Rows are points. To make a cloud, some directions were put in groups of two or more. Within a group, all points are equally far from the middle, so they leave a hole (a ring in 2 directions, a hollow ball in 3). The other directions are filled evenly. Then the cloud was stretched, turned, moved and blurred a little. Count the holes, and give their numbers of directions, smallest first.

Cloud (14 x 2):
[[ 0.32  0.40]
 [ 0.18  0.56]
 [ 0.22  0.08]
 [ 0.02 -0.38]
 [ 0.33  0.03]
 [-0.32 -0.16]
 [ 0.39 -0.19]
 [ 0.35  0.20]
 [ 0.10 -0.22]
 [ 0.07  0.62]
 [ 0.28 -0.36]
 [-0.15  0.23]
 [-0.15 -0.46]
 [-0.17 -0.36]]
Holes: 0

Cloud, 13 rows:
[[ 0.25  0.34]
 [-0.44  0.27]
 [-0.33  0.33]
 [ 0.32  0.12]
 [-0.27  0.35]
 [ 0.34  0.17]
 [-0.40  0.29]
 [-0.53  0.07]
 [ 0.33  0.27]
 [ 0.20  0.36]
 [-0.52  0.05]
 [ 0.00 -0.06]
 [ 0.24  0.04]]
Holes: 1 (2)

Cloud (20 x 3):
[[ 0.22 -0.35 -0.20]
 [ 0.09  0.67 -0.05]
 [ 0.15 -0.33 -0.45]
 [ 0.44  0.02  0.03]
 [-0.59 -0.18 -0.07]
 [-0.34  0.14 -0.55]
 [ 0.02 -0.25  0.26]
 [ 0.18 -0.23 -0.43]
 [ 0.29 -0.24 -0.08]
 [ 0.13 -0.48 -0.27]
 [ 0.12 -0.23  0.25]
 [-0.09  0.34 -0.36]
 [ 0.28 -0.23 -0.18]
 [ 0.45  0.18 -0.04]
 [ 0.24 -0.29 -0.24]
 [ 0.42 -0.02  0.02]
 [-0.14 -0.56 -0.04]
 [-0.59 -0.01 -0.12]
 [ 0.52  0.14  0.18]
 [-0.56  0.04 -0.08]]
Holes: 1 (2)

Cloud (19 x 3):
[[-0.02 -0.45  0.48]
 [-0.22 -0.06 -0.36]
 [ 0.11 -0.19  0.46]
 [ 0.09 -0.11  0.48]
 [-0.37 -0.38  0.22]
 [-0.07  0.18 -0.30]
 [-0.18 -0.52  0.36]
 [ 0.20 -0.35  0.30]
 [ 0.10 -0.64  0.05]
 [-0.10  0.21 -0.24]
 [ 0.08 -0.65  0.00]
 [-0.26 -0.45  0.02]
 [-0.32 -0.08 -0.21]
 [-0.15  0.19 -0.24]
 [-0.01 -0.62  0.03]
 [-0.23 -0.03 -0.34]
 [-0.10 -0.48  0.48]
 [-0.37 -0.15 -0.10]
 [-0.26 -0.11 -0.30]]
Holes: 1 (2)

Cloud, 32 rows:
[[ 0.11  0.06  0.08 -0.56]
 [-0.43  0.27  0.45 -0.08]
 [ 0.00 -0.24 -0.43 -0.31]
 [-0.03  0.18  0.09 -0.51]
 [ 0.54 -0.25  0.19  0.04]
 [-0.64 -0.01 -0.01  0.12]
 [ 0.07  0.19  0.35  0.42]
 [ 0.57 -0.11  0.04 -0.32]
 [-0.29  0.07 -0.17  0.44]
 [-0.62 -0.01  0.22  0.14]
 [ 0.12 -0.24  0.52 -0.27]
 [ 0.18  0.04  0.53  0.20]
 [-0.41  0.18 -0.24 -0.22]
 [-0.02  0.27 -0.37  0.01]
 [ 0.15 -0.48  0.28  0.11]
 [ 0.36  0.18  0.18 -0.30]
 [ 0.15  0.24 -0.36 -0.11]
 [-0.42 -0.31  0.29  0.02]
 [-0.13 -0.22  0.31 -0.46]
 [-0.33 -0.15 -0.38  0.04]
 [-0.40  0.14  0.35  0.43]
 [-0.09  0.03 -0.45 -0.27]
 [ 0.49 -0.16  0.03  0.21]
 [-0.62  0.22  0.09 -0.07]
 [-0.08 -0.26 -0.28 -0.45]
 [ 0.08  0.17  0.43 -0.32]
 [-0.19 -0.02 -0.25  0.41]
 [ 0.08 -0.57 -0.12 -0.11]
 [-0.40 -0.04  0.40  0.39]
 [-0.41  0.34  0.44 -0.01]
 [-0.60 -0.12  0.22  0.09]
 [-0.07 -0.22  0.48  0.31]]
Holes: 1 (4)

Cloud, 28 rows:
[[ 0.16 -0.30 -0.25  0.65]
 [-0.59  0.10 -0.06 -0.08]
 [ 0.30 -0.31  0.10 -0.19]
 [-0.52  0.23 -0.23  0.00]
 [ 0.44 -0.25  0.01  0.11]
 [ 0.17  0.04  0.18 -0.34]
 [-0.29 -0.07 -0.17  0.43]
 [ 0.00  0.24 -0.10  0.51]
 [-0.24  0.72 -0.09  0.00]
 [ 0.12  0.42 -0.31  0.17]
 [-0.02  0.01 -0.14  0.26]
 [ 0.19  0.43  0.08  0.09]
 [-0.20  0.49 -0.63  0.08]
 [-0.17  0.41 -0.12  0.03]
 [ 0.57  0.08 -0.13  0.32]
 [ 0.17  0.08  0.24  0.16]
 [-0.35  0.45 -0.05 -0.08]
 [-0.65  0.27 -0.21  0.22]
 [-0.35  0.35 -0.29  0.11]
 [ 0.25  0.10  0.07  0.44]
 [-0.20  0.46 -0.04 -0.12]
 [ 0.12 -0.01 -0.26  0.24]
 [-0.02  0.11  0.04  0.72]
 [ 0.14 -0.53  0.27  0.47]
 [-0.23  0.23 -0.34  0.42]
 [-0.28  0.43 -0.09 -0.05]
 [-0.14  0.41  0.17 -0.37]
 [ 0.60 -0.39 -0.06  0.38]]
Holes: 0
